Each row of a before or after table is a point. The points were changed in one or more steps. Then noise was added and the rows were shuffled. The steps act on columns, c1 being the first. What was done? A step turns or swaps two columns, mirrors them in a line or flattens them onto one, adds a multiple of one to another, or multiplies or shifts one. Angles are multiples of 10 degrees, from the lower column toward the higher: turns from -170 to 170, lines from 10 to 170 but not 90. Use the fewest steps. Two steps may share a column if one is a turn and the other turns, adds or multiplies; they go together, in the order done. Otherwise the lowest column goes first.

Before (13 x 2):
[[ 28  24]
 [-57 -59]
 [ 39  46]
 [-10 -73]
 [ 28  33]
 [ -6 -14]
 [ 23  28]
 [ 14  41]
 [ 20  20]
 [ 13  -1]
 [-33 -42]
 [  3  27]
 [-24 -32]]
After (13 x 2):
[[ -1 -12]
 [ 32 -27]
 [ 25 -27]
 [ 20 -18]
 [-13   6]
 [ 27 -23]
 [-59  56]
 [-31  24]
 [ 46 -39]
 [-44  35]
 [ 41 -13]
 [-72   7]
 [ 28  -4]]
Steps: turn c1 and c2 by -90 degrees

Before (14 x 4):
[[-26 -10  -7  38]
 [-30   3 -31 -40]
 [-26  14 -10 -32]
 [-23  10 -13  -4]
 [  8 -22 -17 -16]
 [121  -4 -26 -29]
 [  6  16  -9  -3]
 [ 20  -7 -14 -23]
 [ -8   3   4  38]
 [ -2 -15 -19  99]
 [-28  -7  10 -43]
 [-17   1 -21 -18]
 [-23  -9 -29  -3]
 [ 41 -13  33  -4]]
After (14 x 4):
[[ 53  13 -24   5]
 [ 49   4  17   7]
 [-30  -9  35  36]
 [ 44   0 -13   4]
 [-75  29   4 -70]
 [  1  -6 -19   6]
 [ 16  20 -14 -21]
 [-26  -4   7 -22]
 [  8  29   4  19]
 [-52  22 -19 111]
 [ 30  14 -16  -1]
 [ 21   1 -19 -12]
 [ 10  20  -4  30]
 [-15  11  -1 -43]]
Steps: turn c1 and c4 by 130 degrees; mirror c2 and c3 in the line at 110 degrees

Before (8 x 9):
[[ -6  -9 -65   1  40  76 -32   6   5]
 [-25 -44 -12 -68  30  26 -37   4  -3]
 [ -6 -36 -36 -49  31  -6  12  -1  -2]
 [-26 -30 -46  21 -50 -57 -47 -37  -2]
 [ 17  -8  -5 -47  12  20 -22  16 -18]
 [-58  11 -32  10 -31 -35 -31 -51 -20]
 [  2 -20 -21  36 -41  -4 -28 -91 -10]
 [ -4 -55 -32 -15  12  21  -9  -2 -50]]
After (8 x 9):
[[  4 -44 -19 -62  -1  -5  12  -2  29]
 [ 52 -44 -33   2  -1 -32 -48 -38 -53]
 [-19 -64 -13 -24 -46  -1 -10  -3  13]
 [ 26  -1 -33 -14 -18 -62 -28 -50 -33]
 [  3 -26 -17  26 -10   4 -29 -89 -41]
 [-15  -9  -2 -49 -17  21 -24  16  12]
 [-29 -49   2 -63  -3 -21 -39   3  32]
 [-74 -32 -58 -39   3   6 -30   3  40]]
Steps: turn c1 and c6 by 80 degrees; turn c2 and c3 by -20 degrees; add 0.7 times c3 to c4; swap c5 and c9
